Each row of a before or after table is a point. One or more steps were done to the points. Then noise was added and the rows were shuffled. The steps act on columns, c1 being the first. Name the steps. A step turns or swaps two columns, mirrors them in a line or flattens them onto one, adds a multiple of one to another, or multiplies or shifts one. Angles are multiples of 10 degrees, from the lower column toward the higher: turns from -170 to 170, lines from 10 to 170 but not 90. Use the fewest steps. Two steps may share a column if one is a turn and the other turns, adds or multiplies; they go together, in the order done. Otherwise the lowest column goes first.

Before (12 x 2):
[[-38   4]
 [-43 -31]
 [-15  39]
 [  2  32]
 [-40  29]
 [ 41  -4]
 [ 20 -52]
 [ 20  17]
 [-17  31]
 [ 11  85]
 [-90  43]
 [ 25  30]]
After, 12 rows:
[[ 16  18]
 [ 40   2]
 [-97  27]
 [ -3  32]
 [-43  23]
 [-38 -38]
 [-39  -2]
 [ 28 -47]
 [-22  35]
 [-21  28]
 [ -3  86]
 [ 19  34]]
Steps: turn c1 and c2 by 10 degrees

Before:
[[-71 -43   3   5 -54  -2]
 [ 27 -27  47 -40 -35   2]
 [-66   5 -17   4  22 -13]
 [  5 -11  29 -34   2 -42]
 [-25 -32  59   3  14  13]
 [ 18  30  38 -21  34  15]
 [ 41  17  27  22  25 -18]
 [-60 -52 -53 -45  54  26]]
After, 8 rows:
[[  23  -27   46  -99   38    3]
 [ -37   17   24   54   28  -18]
 [ -32  -53  -49 -111  -77   27]
 [  -1  -31   59    6  -28   13]
 [  74  -45    1   11  -47   -3]
 [ -39   31   39  -50    6   14]
 [  -5  -10   30  -82    1  -40]
 [   0    8  -17    8  -68  -15]]
Steps: turn c1 and c5 by 110 degrees; multiply c4 by 2.5

Before:
[[  29    9   21   28   -5   -7    9  -22  -46   33  -41]
 [  37   25   -6   34   -6   10   -1  -10  -27  -16   14]
 [   1    1   16 -109  121    6   33  -28  -45   33  -18]
 [  31   10    0  -38  -18  -14    8   15  -65   27   -4]
 [ -13  -46   16    9   20    0   11   13  -52   29  -25]
 [ -12   22 -112   -5    1  -22    5  -34  -32  -25   -9]
 [ -47    4   23  -82   28    6   19  -27  -44  -72  -23]
 [   4   30   27    0   34  -27   -1   10  -36  -30  -22]]
After (8 x 11):
[[   8   22   -6   -9    2  -22    5 -118  -43  -25  -10]
 [  93    4   33  -17   28    6   19   12  -53  -72  -24]
 [ -45   24    8   24   -6   10   -1   -9  -37  -16   14]
 [  -2   30    0    2   34  -27   -2   29  -46  -30  -21]
 [  -4  -46   -6  -15   20    0   10   19  -62   28  -25]
 [  26   10  -14   42  -20  -13    8    3  -75   27   -3]
 [ -37    9   29   18   -4   -8    8   12  -56   33  -41]
 [ 101    2   30   38  121    5   33    5  -55   33  -19]]
Steps: turn c1 and c4 by 110 degrees; turn c3 and c8 by 70 degrees; shift c9 by -10

Before:
[[-62  -3  31  37  29  55 -73 -24 -19  43 -54  22  25 -38 -22 -76  24  -8]
 [ 46   4 -51 -33  46  43   8  15   3  46  27  27  18  32   7  -7  45 -12]
 [ 17 -48 -60  10  -6   2  21  69  59  20  46  62 -23  24 -62  24  38 -46]
 [ 42   6 -16  -2 -65  39  18  -6  28  13 -31  68 -59 -11 -12   9  40 -61]
 [-14  53 -66 -32  27 -18 -27  12  51 -59  -4  16 -13 -59 -16   7 -32  43]
 [ 41 -12  41  50  -3  42 -95 -19  -6  11  32 -18  13 -48  16 -67  16  -6]
 [ 30  -5  24 -32  -9 -35 -21  19 -17  42 -51 -11  19 -25 -57 -52 -51  12]
 [-46  55   1  37  -8 -29  12   4 -36  -9  45  71 -70 -78  15  38 -12 -49]
 [ 22   3  15 -30 -58 -22 -20 -24  14 -48 -30  43  40  31 -31   4  22  17]
 [-52 -37 -41  57 -58 -49 -50  19 -22  -2 -32  45 -43 -80 -28  39 -38 -12]
 [ 31 -36  -3 -45  47  58 -27 -10  30  25  15  -2   0 -57   5 -23 -68 -61]
 [-37 -58 -61 -42 -19  50 -27  73 -17 -43  37  96  22 -68 -40 -16 -39  -9]
 [ -2 -31 -33 -47  25  -1  -3   2  65  29 -53  94 -67   9 -27  -4  -5  29]]
After:
[[ -62    4   32   31   32   54   42  -26  -19   40   47  -70   22  -48
   -59  -77   23   -8]
 [  43    5  -17   -1  -63   37  -50   -5   27   16   12  -49  -57  -30
   -61    9   38  -60]
 [  17  -52  -56    7   -4    3  -28   68   60   19  -35  -12  -24   45
  -107   22   35  -49]
 [ -35  -59  -63  -46  -21   50   -7   75  -17  -45   61  -66   19   54
   -75  -16  -38   -8]
 [ -54  -33  -42   55  -52  -47   25   19  -21   -7   78  -56  -43  -12
   -71   39  -38  -13]
 [ -14   53  -68  -32   31  -21   15   15   53  -58   56  -22  -16    7
   -60    8  -29   49]
 [  29   -7   20  -33   -7  -30   33   16  -22   45   31    4   14  -42
   -95  -52  -48   17]
 [  42  -13   41   51    1   46   85  -17   -1    8   35  -40   11   43
   -22  -66   14   -5]
 [  -4  -38  -32  -46   18    1  -43    2   69   26   -8  -85  -64  -52
   -70   -5   -8   27]
 [  31  -37   -5  -48   46   59   24   -8   35   25   52  -16    2   21
   -41  -22  -66  -62]
 [  21    5   18  -29  -56  -26  -11  -25   10  -45  -22  -55   40  -38
   -70    0   20   14]
 [  45    8  -48  -31   47   48  -10   19    4   42  -36   -8   13   20
   -35   -4   41  -12]
 [ -47   53   -2   39   -3  -29  -42   11  -30   -7   72  -49  -70   59
   -24   34  -11  -54]]
Steps: add -0.5 times c8 to c12; turn c7 and c12 by 150 degrees; turn c11 and c14 by 100 degrees; shift c15 by -40
